Each row of a before or after table is a point. The points were changed in one or more steps. Then noise was added and the rows were shuffled. The steps act on columns, c1 being the first. Name the steps. A step turns or swaps two columns, mirrors them in a line or flattens them onto one, adds a multiple of one to another, or multiplies or shifts one. Angles are multiples of 10 degrees, from the lower column toward the higher: turns from -170 to 170, lines from 10 to 170 but not 90. Use the fewest steps. Two steps may share a column if one is a turn and the other turns, adds or multiplies; they go together, in the order done. Otherwise the lowest column goes first.
In the rows, zero is written as 128.

Before (9 x 3):
[[110  98 114]
 [180 176 120]
 [ 77 111 160]
 [219 171 147]
 [ 88  99 149]
 [ 73  82 196]
 [160 203 121]
 [149 169 136]
 [131  95 138]]
After (9 x 3):
[[110 160 127]
 [160  67 171]
 [150  88 143]
 [130 153 103]
 [219  81 134]
 [ 88 142  96]
 [ 76 126  92]
 [179  89 159]
 [ 73 134  46]]
Steps: turn c2 and c3 by 150 degrees

Before (10 x 8):
[[ 87  92 117 139 153 116 156 110]
 [130  68 110 138 155 107 135 115]
 [113 116 142 159 134 149 120 166]
 [118 122 124 134 109 129 101 138]
 [173 166  96  83 133  63 128 145]
 [116 144 116 127 140 156  86 180]
 [117 147 115 159 149 148  95 144]
 [153 158 138  85 129 135 106 140]
 [135 133 106 110 109 160 127 146]
 [141 112 108 132 142 107 165 103]]
After (10 x 8):
[[ 87  55 120 140 153 113 155 108]
 [141  94 109 130 141 107 167 108]
 [132   7 111 138 156 110 134 114]
 [118 115 122 135 114 130 102 137]
 [119 165 115 158 150 147  97 145]
 [173 205  94  82 130  65 128 146]
 [152 189 136  85 128 136 107 141]
 [115 104 142 160 133 148 121 168]
 [135 140 105 109 109 160 128 146]
 [116 159 114 127 141 154  84 179]]
Steps: multiply c2 by 2

Before (13 x 12):
[[156 210 159  94 128 149 109 109  95 132 132  98]
 [134 121 136 121 112 105 141 128 141  90 170 138]
 [131 106  93 149 107 145 113 139 130 123 132  98]
 [117 138 152  89 198 107 105 112  84 166 188 104]
 [152 161 147 110 184 115  93 115 134 157 115 109]
 [153 102 138 116 111 147 144 139 101 104  89 116]
 [ 77 173 117 123 163 161 134 141  95 119 133 150]
 [144 131 137  93 135 121 109 129 120 226 188 148]
 [ 54 115  73 153 104 115 197  92 123  96 113 147]
 [155 115 134 249 128 130 126 133 122 184 102 105]
 [ 54 153 168 123 116 116 119 141 101 110 103 109]
 [151 113 140 127 114 133  78 112  89 132 116 140]
 [121 123 174 112 154 165 116  81 130 105 110 104]]
After (13 x 12):
[[155 100 140 121 110  88 145 139 106 134 147 133]
 [ 71 173 119 127 161 133 135 142  98 129 162 114]
 [ 59 111  73 161 103 113 196  89 123 113 118  96]
 [147 105  93 147 103 131 114 137 129 121 145 108]
 [162 159 149 103 183 116  90 113 135 137 116 130]
 [ 81 153 168 130 115 101 119 142 102 128 115  69]
 [170 207 157  92 125 131 106 110  96 139 148 125]
 [168 116 134 216 130 105 128 134 122  98 132 128]
 [135 144 153  79 197 189 106 112  80 140 111 107]
 [125 131 140  68 137 186 105 129 120 148 123 156]
 [138 127 176 123 154 111 113  83 129 132 168 104]
 [125 116 137 131 110 174 142 132 138 127 104 139]
 [137 115 142 124 117 116  78 109  89 130 130 150]]
Steps: turn c1 and c12 by 40 degrees; flatten c4 and c10 onto the line at 160 degrees; swap c6 and c11

Before (12 x 20):
[[107 203 165 134 212 110 156 152 145  59 163 135 166 121  97  92 170  90
  143 117]
 [161 146 108 154 152 118 177 130  79 165 107 141  92  89  69 160  94 196
   57 114]
 [107  83 124 163 189 184 159  79 172 112  60  92 128 160  49 156 150 171
  100 145]
 [102 110  92 139 110 181  78 115 109 176 199 106 157 158 103 136 198  62
  147 135]
 [175  67 148  53 203 139  77 120 151 176 190  93  95 171 144 160 167 106
   99 110]
 [ 94 139 100  81 135 128 180 133 144 118 124  93 191  99 159  48 182  91
  145 202]
 [160 173 190 122 114 222 134 144  71  81  58 166 180 155 128  38 174  65
  118  73]
 [189  98 101 121 110 115  74 102  78 135  84  65  75 133 160 136 157 191
  172 181]
 [158 143  73  74 153 149 165  32  79 129  86 103 116 150 116  92 101 125
  154  98]
 [181 104 136 107 202 176  71 151 191  90  90 142  87 110 117  91  90 184
  127  67]
 [180 139  90 137  74 173 149  95 190 123 131 169 182  49  83 180 179 125
  114 135]
 [159 157 138 136 143  92  78 139  79 139  88  65 183 135 176  78 138 151
  153 165]]
After (12 x 20):
[[105 111  97 138 108 184  76 113 107 178 195 128 156 159 106 103 196  59
  149 133]
 [162 146  72  73 155 148 164  29  77 127  89 168 117 150 117 112 102 123
  153  98]
 [162 145 104 152 154 120 176 131  79 164 107  93  88  88  69 131  94 198
   59 116]
 [179 104 129 106 205 171  70 151 191  92  84 158  85 106 117 157  90 186
  127  67]
 [159 170 188 118 110 228 138 145  72  88  61 199 178 153 124 196 180  64
  118  73]
 [160 158 138 141 145  89  76 139  83 143  90 190 182 134 176  86 132 152
  155 163]
 [185 101 103 120 109 113  74 105  79 129  82 144  78 133 157  66 160 191
  172 180]
 [107 203 165 131 208 107 160 153 144  57 161 160 167 122 100 141 171  93
  141 124]
 [175  63 149  51 205 141  80 119 151 174 192 114  95 171 146  82 165 108
  100 114]
 [ 94 140 102  82 134 131 177 132 149 120 123 213 187 101 161 122 177  91
  148 200]
 [109  86 123 163 196 185 158  82 175 114  61 112 125 162  50  84 152 171
  102 142]
 [182 137  94 137  73 175 153  93 189 124 133  65 179  52  87 150 179 122
  116 135]]
Steps: turn c12 and c16 by 110 degrees

Before (13 x 64):
[[116 130  58 145 118 131  68  96  95  56 212 117  94 160 126 137 126 112
   38 107 106 145 155  93 113 152 159 177 127 143 173 118  67  73 209 107
  121  61 172 113  40 124  77 211 141 143 134 107 147  30 133  36 156  88
  130 193 123 163 113 115 149 150 159 101]
 [ 55 119  91 163 103 102 157 109 194 126  99  45 102 122  90 147 140  98
  105 145 130 163 116 115 117  90 123  97 124 141 130  83 119 114  59 182
  193  82  99 141 156 151 137  74  92 104 184 145 154 167 110 171  85  86
   90 143  60 195 167 206  98  95  40 110]
 [147 191 135 137  85 140 140 130 113 140 119 166  94 137  68 134 130 118
  159  79 162 130 146  98 184 151 173 160  28 108 204 144 105  98 153 178
  103 145  94 163 160 136 122 136  68  70  47 192 201 130 115 142 137 118
  148  86 213 128  35  67 137  55 146 123]
 [106 122 168 148 126 133 156 123  92 122 157 137 136 155  78 135 152 164
  140  70 160 132 121 113 164 155 130 159  40 138 189 127  80 111 130 109
   88 100 131 134 111 131 177 148  98 131  43 134 208 130 113 183 176  92
  136  97 222  74 106 104 132  67 191 121]
 [112 126  94 130 113 171  97 133 101   7 167  71 126 199 138 186  82 143
   22 137  98 149 130 110  71  82 116 211 134 101 152  78 128 126 174  91
  178  95 229 123  77 127  83 201 146 135 155 100 121  70 213  65 149 101
   99 192 131 183  92 154 168  91 123 111]
 [103 191 165 157 118 123 169 118  83 125 221 158 113 153  73 151  76 116
  138  75 179  99  97 115 136 153 206 141  53 182 225 164 106 113 131 145
   94 105 123 126 144 134 168 126  71  43  84 120 180 118 121 195 146 123
  110 157 184 103  88  83 165 107 118 143]
 [124 113  83 102 125 137 101 172  67  68 160 118 127 173 136 123  77 134
   56 134 154 134 145  65  64 132 113 151 126 134 184  75  85 104 171  85
  131  95 163 104  69 166  29 171 107 155 153 124  84  83 145  27 140 108
   81 197 147 155 178 179 155 121  69  87]
 [ 66  99  11 148  73 100 147 106 200 156  69  68 109 152 117 126 105 117
  136 146 139 141 106 132 106  65 116  70 179 168 117 150 173 114  91 135
  114 130 129 151 132 127 131  64 130 120 167 141  78 163 170 189  81 134
  125 165 130 175 178 172  96  92  70 145]
 [ 34 169  89 126 102 111 159 124 207 151 119  72  79  79 148 176 159  92
  135 162 101 153 103 110 106  21 121  78 144 139 154 112 154 137  80 118
  127 138  59 109 147 109 176  65 134 117 165 117  74 199 133 126 118 110
   75 170 104 167 151 178  83  88  64 143]
 [ 38  92  83  79 111  88 146  79 191 183  66  50 144 115  97 141  89 112
   67 169  60 116 114 133  95  86 122 105 150 141 194 104 171 142  93 131
  127 121  54 167 147  95 156  80  97 120 166 106 124 199 203 162 134 153
  109 149  63 177 165 134  89  75  76 126]
 [ 94 146 160 184 100  82 135 125 104 145 164 199 144 112 102 128 121 134
  154  69 116 109 112 146 113 169 173 148  72 109 184  69 115  95 139 188
  106 125 148 156 160 135 170 148  76  85  31 153 226 114 119 126 127 110
   99 106 238 116  83  82 163  98 172 177]
 [ 62  89  77 138 144 137 155 156 162 152  81  50 120 108 116 200  98  90
   82 161 124  91 105 166  95  88 118  88 129 144 143  96 178  86 100 143
  116 149  75 175 130 138 137 102 166 120 154 124  87 187 166 144  76 104
  143 146  31 121 149 154  92  83  90 164]
 [181 168 137 126  87 123 140 145 115 149 168 171 128 134 108 120 101 153
  200 106 139 138  62 159 155 171 148 156  24 162 165 137 109 138 135 163
  116 135 110 118 104 164 160 198  47  97  77  90 181  86  94 144 165 118
  159  96 186  95  95  74 174 110 124 125]]
After (13 x 64):
[[117 129  57 145 119 132  69  97  94  56 216 116  95 158 124 136 126 110
   39  34 107 175 134  94 113 151 162 175 127 145  66 118  67  72 208 108
  120  61 171 112  37 128  76 208 141 141 134 109 147  31 134 108 157  91
  130 194 120 166 112 116 148 150 161 100]
 [104 193 166 155 117 120 168 117  82 125 219 157 114 154  73 151  76 115
  137 195 180 127 237 115 133 151 206 141  55 182 103 162 105 113 131 146
   94 102 120 125 146 134 170 126  72  45  83 120 180 119 121  76 144 123
  110 158 181 102  86  83 167 108 117 141]
 [ 67  99  12 146  72 101 148 107 197 158  71  70 107 152 115 126 106 116
  137 192 140 172 143 131 104  67 117  68 180 167 163 151 172 114  92 132
  115 130 132 150 132 127 130  64 129 118 167 142  79 162 170 144  80 134
  127 167 130 173 178 173  95  89  69 142]
 [177 170 137 125  88 123 138 146 115 149 167 170 127 134 107 121 102 155
  200 144 139 171 225 158 154 171 151 157  25 163 185 138 109 142 133 165
  114 136 109 117 104 163 162 199  44  98  79  91 176  88  96 105 163 116
  156  99 186  96  95  75 174 111 123 123]
 [ 33 170  90 126 104 110 159 124 205 153 117  71  81  82 145 177 158  91
  138 127 101 181 173 111 103  20 121  78 145 141 141 114 155 138  79 116
  128 140  58 109 147 106 174  67 132 116 166 118  74 198 134 163 117 109
   74 172 104 169 153 176  82  89  66 146]
 [105 121 166 147 126 134 156 125  94 121 156 137 136 156  76 132 150 165
  141 184 160 161 184 113 163 156 130 158  42 140  97 128  84 110 131 107
   87 100 132 135 113 130 178 148  98 130  44 134 207 130 113  73 177  90
  137  95 222  75 105 106 132  65 190 123]
 [115 127  95 129 113 170 100 133 100   6 168  70 125 198 139 186  82 144
   25  66  97 178 145 112  73  83 116 213 134 101 111  80 128 127 171  92
  178  95 230 126  75 125  82 204 146 134 153 101 125  71 211 138 145 101
   98 194 130 184  93 153 171  93 124 112]
 [ 37  91  82  77 109  88 145  79 193 182  66  51 145 115  95 140  88 112
   68 164  60 145 191 133  94  88 122 104 151 141 104 101 168 143  93 133
  127 120  55 167 147  97 156  79  97 121 166 109 126 199 205 170 136 154
  109 148  65 177 165 136  86  73  77 125]
 [ 93 145 160 185  98  80 135 123 105 146 164 196 147 112 102 131 120 133
  153 126 118 139 188 144 114 171 172 148  72 109 114  71 117  95 140 188
  107 125 146 154 160 134 170 148  77  82  30 157 227 111 118  69 129 111
   99 108 238 117  81  79 166  99 171 178]
 [124 114  84 103 124 138 100 173  66  70 159 119 127 171 138 123  80 133
   57  26 153 166 154  68  64 134 113 151 124 133  70  76  86 104 166  83
  131  96 164 104  69 167  27 170 106 156 154 124  84  80 145 135 140 108
   82 194 146 154 180 178 153 122  69  87]
 [146 193 136 135  83 139 140 130 115 139 121 166  96 136  67 133 129 121
  159 141 163 161 169  99 185 151 174 160  26 107  59 142 106  99 155 179
  104 144  94 162 162 138 124 134  67  70  46 192 202 129 116  80 138 119
  147  86 211 125  33  68 135  56 146 123]
 [ 61  88  77 139 142 140 154 155 160 151  81  49 121 107 116 201  99  90
   83 144 123 119 163 165  95  89 118  85 130 142 149  96 179  88 100 142
  116 151  74 174 131 139 136 100 165 120 155 124  90 186 166 160  76 103
  142 146  33 122 149 155  91  81  90 165]
 [ 55 117  92 164 104 103 158 107 193 129  99  47 100 123  91 147 139  97
  105 172 130 193 143 115 117  91 123  98 122 142 143  84 118 112  58 184
  195  80  97 143 156 151 137  78  90 105 183 144 156 168 111 143  87  86
   88 143  61 195 166 204  95  97  38 110]]
Steps: swap c20 and c52; shift c22 by 30; multiply c23 by 1.6; turn c23 and c31 by -130 degrees

Before (11 x 64):
[[117  99 132 174 132 106 131 120 145 135 107 145 113 117  99 107 134 131
  117 134 121 115 134 145 128 126 136 134 121 150 125  97 199 205  80 123
  122 126 137 107 162 137 142 137 102 121 130 195 137 120 114 100 102 120
  124 125 149 118 123 129 111 121 147 147]
 [118 150 108 118 141 144 113 123 137 135 182 129 119 145 130 125 127 121
  156 115 138 149 136 110 122 158 129 106 124 153 122 152 122 113 136 111
  156 156 159 152 160 127 104 114 101 129 131 121 154 104 191 139  75 130
  127 119 128 131 118 145 106 101 106 154]
 [133 117 141 113 138 140 120 111 145 136  99 118 131 136 135 101 128 132
  137 126 143 116 122 122 109 123 163 134 122 137 131 116 102 103 147 101
  119 144 155   7 132 110 126 122 111  93 135 111 145 126 115 139 140 156
  130 124 145 125 184 127 111 132 152 151]
 [141 144 149 106 135 184 114 121  88 126 104 111 142 130 144 100  93 140
  119 118 128 109 124 109 131 133 122 121 143 153 138 135 115 102 133 114
  129 135 160 144 156 134 141 131 114 132  90 120 122 131 117 133 115 126
  122 133  92 140 121 117 121 121 146 115]
 [121 157 138 151 141 126 169 112 136 127 123 112 113 129 146 125 137 117
  137 132 126 112 132 107 124 132 115 114 119 151 128 113 101 128 142 113
  131 148 145 153 127 137 127 123 129 105 113 107 115 124 110 136 140 123
  124 120 153  99 131 126 132 100 147 133]
 [122 159 153 108 122 101 118 123 122 134 146 163 120 127 146 126 100 127
  121 132 123 120  81 120 120 119 111 141 138 131 123  99 133 105 144 105
  122 143 136 152 160 119 130 113 108 129  95 118 143 105 123 141 133 116
  127 129 115 119 145 151 107 131 139 143]
 [129 134 151 171  73 123 130 117 102 139 104 110 135 127 110 126 110 116
  133 129 141 105 130 107 122 138 129 139 160 141 117 120 142 105 144 111
  122 128 154 147  87 110 132 131 168 105 122 106 152 139 110 111 143 115
  114 120 150 142 169 138 110 133 140 126]
 [132 127 143 160 125 109 114 120 119 146 146 114 113 120 142 131 133 133
  110 124 139 135  69 127 140 123 115 136 148 109 122  96 174 148 133 117
  132 128 115 164 151 128 128 114 105  94 137 107 118 131 118 137 138 152
  129 158 146 123 120 131 113 119 144 154]
 [117 150  99 108 142 116 124  82 137 128  99 110 130 128 147 116 107 138
  111 125 130 123  97 112 107 154 124 104 143  99 138 114 107 152 135 115
  134 155 120 160 145 114 138 111 188 126  64 115 150 133 121 140 127 154
  123 117 140 136 118 118 106 120 151 149]
 [182 155  85 104 141 114 140 106 150 145 106 145 143 132 137 124 125 140
  110 114 129 103 100 153 128 120 109 138 134 108 133 114 102 110 150 111
  204 156  99 129 122 133 141 114 118  89 141 112 153 100 114 108 132 115
  108 116 134 134 128 133 121 106 111 150]
 [120 145 147 119 113 102 126 115 137 140 107 113 107 154 134 120 108 117
  117 133 116 122 118 105 110 122 180 120 119 137 141  96  96 105 126 120
  127 134 136 165 141 132  73 137 121 129 126 114 147 122 120 140 142 118
  130 117 146 117 130 138 125 119 126 146]]
After (11 x 64):
[[116  99 132 173 133 105 130 120 146 135 106 145 112 117  99 106 134 131
  117 135 121 105 134 145 128 125 136 134 121 150 125  97 199 206  80 123
  122 126 137 107 163 137 141 137 122 121 119 195 137 120 114  99 102 120
  124 125 148 118 122 129 110 120 147 147]
 [134 119 141 113 138 139 121 110 145 135 100 118 132 136 135 101 128 132
  137 126 144 106 123 122 109 124 163 134 121 137 131 117 101 104 147 101
  119 144 156   7 132 110 126 122 127  94 126 111 147 126 116 138 140 156
  130 125 144 124 184 127 111 132 152 151]
 [129 135 151 171  72 123 130 117 102 139 104 111 135 128 111 125 110 116
  132 129 140  95 131 108 121 137 128 138 161 141 117 120 142 105 143 111
  122 127 154 147  88 110 132 131 136 105 140 105 152 138 110 111 144 114
  114 120 149 141 169 137 111 132 141 126]
 [117 150  99 108 143 116 122  83 136 128  99 109 129 127 147 117 107 138
  112 124 130 113  97 112 107 154 124 105 143 100 137 113 107 153 135 115
  133 154 121 160 144 114 138 111 115 126 107 114 150 133 121 140 126 153
  123 117 140 136 118 118 106 120 151 148]
 [182 154  85 105 142 115 140 106 150 144 106 146 143 132 137 124 126 140
  111 114 129  93 100 152 128 119 109 137 134 108 133 114 102 111 150 111
  204 156  99 128 122 133 141 114 131  89 134 112 153 100 114 107 132 114
  107 116 134 133 128 134 121 106 112 150]
 [140 143 149 106 135 184 114 121  87 126 104 111 143 130 145 100  93 140
  120 119 128  99 124 109 132 133 121 120 143 151 139 135 116 102 133 113
  129 136 160 145 156 135 141 131 107 131  95 120 122 130 117 133 115 126
  122 133  92 140 122 117 121 121 145 115]
 [120 145 148 119 113 101 127 115 137 141 108 113 108 155 134 119 107 117
  117 133 116 112 117 105 110 121 179 120 119 136 141  97  96 105 127 121
  127 134 137 165 141 132  74 138 125 129 124 114 147 122 120 140 141 118
  130 117 145 117 130 139 124 120 127 145]
 [122 157 137 151 141 126 169 112 137 128 123 112 114 130 146 125 136 117
  137 133 125 101 132 107 124 132 115 114 119 151 128 114 101 128 142 113
  131 148 145 153 127 137 127 123 122 106 117 106 114 124 110 135 141 124
  124 120 153  99 130 125 132  99 146 133]
 [117 151 108 118 141 144 113 123 137 135 182 128 119 145 130 124 128 122
  156 116 137 139 136 110 122 157 129 106 124 152 122 154 123 112 137 111
  156 156 160 152 161 127 105 114 122 129 118 121 153 104 191 139  76 131
  127 119 128 131 118 145 106 101 106 154]
 [133 128 143 161 125 108 114 120 119 145 146 114 113 120 142 131 133 133
  109 124 139 125  68 126 140 123 115 136 148 109 123  95 174 147 133 117
  132 128 115 164 151 129 128 114 126  94 124 108 119 131 119 137 137 152
  128 158 146 123 120 131 112 119 145 155]
 [122 159 153 109 123 100 119 124 122 133 146 163 120 127 146 126 100 127
  121 133 123 110  81 120 120 119 111 141 138 132 123  99 134 106 144 105
  122 143 136 152 160 119 131 113 109 129  94 117 142 105 123 140 134 117
  127 130 117 119 146 151 107 132 139 143]]
Steps: shift c22 by -10; flatten c45 and c47 onto the line at 60 degrees

Before (9 x 64):
[[119 113 112 127 133 128 108 149 122 135 125 136 139 122 130 115 134 121
  115 126 121 114 113  95 112 125 129 112 158 135 135 117 153 139 119 121
  125 135 126 145 145 136 130 131 140 134 143 143 139 120 124 126 135 119
  146 130 129 119 119 115 138 125 122 115]
 [118 126 117 144  96 138 164 116 125 124  79 120 137 116 114 115 122 100
  147 108 163 138 121 148 117 131 142 127 129  93 121 146 115 125 116 120
  126 136 132 113 107 139 119 111 130 119 100  87 137 138 158 127 117 117
  119 139 133 134 126 122 140 116 118 121]
 [134 128 143 128 133 120 112 130 144 137 129 137 132 106 129 139 115 124
  127 106 118 139 122 118 153 127  82 115 120 156 141 117 143 130 158 122
  138 130 127 129 142 135 127 134 137 132 156 136 137  97 120 149 117 135
  140 141 119 123 132 130 137 143 125  94]
 [131 129 117 126  59 125 131 126 116 122 104 132 148 156 116 114 132 118
  147 105 134 127 121 151 113 125 135 132 134 148 142 132 126 119 129 140
  132 119 134 136 135  91 145 122 146 130 108 136 135 140 116 129 117 118
  143 134 101 133 115 196 130 152 117 123]
 [123 134 122 135 125 133 116 127 117 128 125 139 129 126 117 143 132 116
  127 128 115 118 121 116 114 144 143 139 112 153 146 120 115 147 154 155
  120 119 136 129 141 131 135 117 138  90 159 137  84 138 124 122 120 156
  142 140 129 135 118 128 141 151 121 124]
 [129 131 118 161 118 131 126 144 130 125 128 112 144 114 117 114 125 121
  124 107 142 123 125  98 166 125 137 117 123 140 146 122 117 127 129 123
  160 149 123 144 133 148 127 130 132 119 164 144 138 140 129 130 120 120
  140 137 131  73 137 131  94 133 147 113]
 [135 134 127 127 115 128 121 148 123 124 139 121 143 133 133 157 109 123
  116 121 126 140 149 112 122 125 144 118 113 130 130 140 136 127 120 123
  122 142 132 137 114 135 134 129 132 115 147 133 139  98 141 123 133 136
  130 129 117 134 120 115 129  85 132 105]
 [129 121 114 140 122 130 114 127 131 123 138 120 145 109 124 126 124 122
  123 124 118 139 127 157 112 144  92 120 114 129 135 122 150 120 115 119
  119 137 133 144 123 144 143 134 131 123 164 140 134 138 135 131 118 127
  134 129 124 132 132 122 143 138 139 121]
 [128 112 126 128  99 104 111 119 127 122 143 142 138 130 124 125 123 123
  126 249 119 127 136 120 116 130 142 119 130 135 146 131 118 131 140 118
  122 129 125 112 143 132 144 124 130 119  88 132 134 115 154 125 116 127
  142 123 133 120 116 116 142 151 134 120]]
After (9 x 64):
[[122 132 122 135 125 131 117 128 118 127 126 142 122 126 106 142 133 116
  125 130 115 119 122 117 114 145 143 115 112 153 146 121 116 146 154 155
  120 119 135 130 140 130 136 118 137  89 178 139  85 135 127 120 120 158
  141 140 129 136 117 127 141 151 121 125]
 [131 128 117 125  61 123 129 124 117 123 106 132 149 157 105 113 135 118
  149 105 122 127 123 150 112 126 134 115 134 149 141 131 127 119 130 139
  131 119 134 135 136  92 146 125 147 130  95 134 137 130 125 130 117 117
  143 134 101 134 116 195 130 153 117 124]
 [116 128 117 142  96 139 164 116 125 124  79 119 152 116 100 115 115 102
  148 108 152 139 121 149 117 130 141 118 128  93 121 146 114 128 116 118
  124 136 134 115 105 139 121 110 131 120  83  86 138 126 133 127 116 117
  121 139 132 135 125 123 138 115 120 119]
 [129 132 119 163 119 132 127 142 131 124 129 111 147 114 107 113 126 121
  124 109 132 121 123  98 165 125 136 119 123 140 145 121 116 127 131 123
  160 149 122 145 131 150 126 131 135 119 185 145 137 114 128 131 120 121
  142 138 131  72 137 130  94 135 147 114]
 [119 114 111 127 134 128 108 148 124 136 127 136 134 122 133 113 135 121
  117 124 115 116 113  94 113 125 129 138 158 136 134 117 152 138 117 119
  125 136 125 146 146 134 130 131 139 131 152 143 138 112 125 126 138 116
  147 132 128 119 119 114 139 125 122 116]
 [134 128 144 128 132 121 113 130 145 137 129 137 126 108 130 140 119 124
  128 105 118 138 123 119 155 125  85 162 119 156 142 120 142 130 159 122
  138 131 130 129 141 135 127 133 137 134 172 134 137 121 133 147 117 136
  139 142 118 121 131 130 137 144 125  93]
 [128 122 115 142 122 132 114 128 131 123 140 119 136 107 120 126 121 121
  123 123 110 141 125 157 113 144  90 119 113 128 135 123 148 122 115 117
  118 138 133 144 123 142 141 134 132 123 186 140 133 118 129 130 118 127
  135 128 123 133 134 122 141 136 138 122]
 [128 112 124 129  99 103 114 120 127 123 143 143 132 131 120 122 115 124
  127 250 115 127 137 120 116 130 143 142 130 136 144 132 118 130 139 118
  122 129 126 113 144 131 144 125 128 117  64 134 135 123 134 126 115 127
  142 124 133 121 117 117 142 153 134 120]
 [136 133 127 128 114 126 121 148 125 123 139 119 142 131 137 157 110 123
  115 122 120 140 148 114 122 126 144 159 112 129 131 137 134 127 120 124
  121 144 133 136 114 135 134 128 133 113 157 134 139 125 136 123 132 135
  131 129 118 133 119 116 130  84 132 104]]
Steps: turn c13 and c21 by -30 degrees; multiply c15 by 2; flatten c17 and c51 onto the line at 160 degrees; turn c28 and c50 by 100 degrees; multiply c47 by 1.6
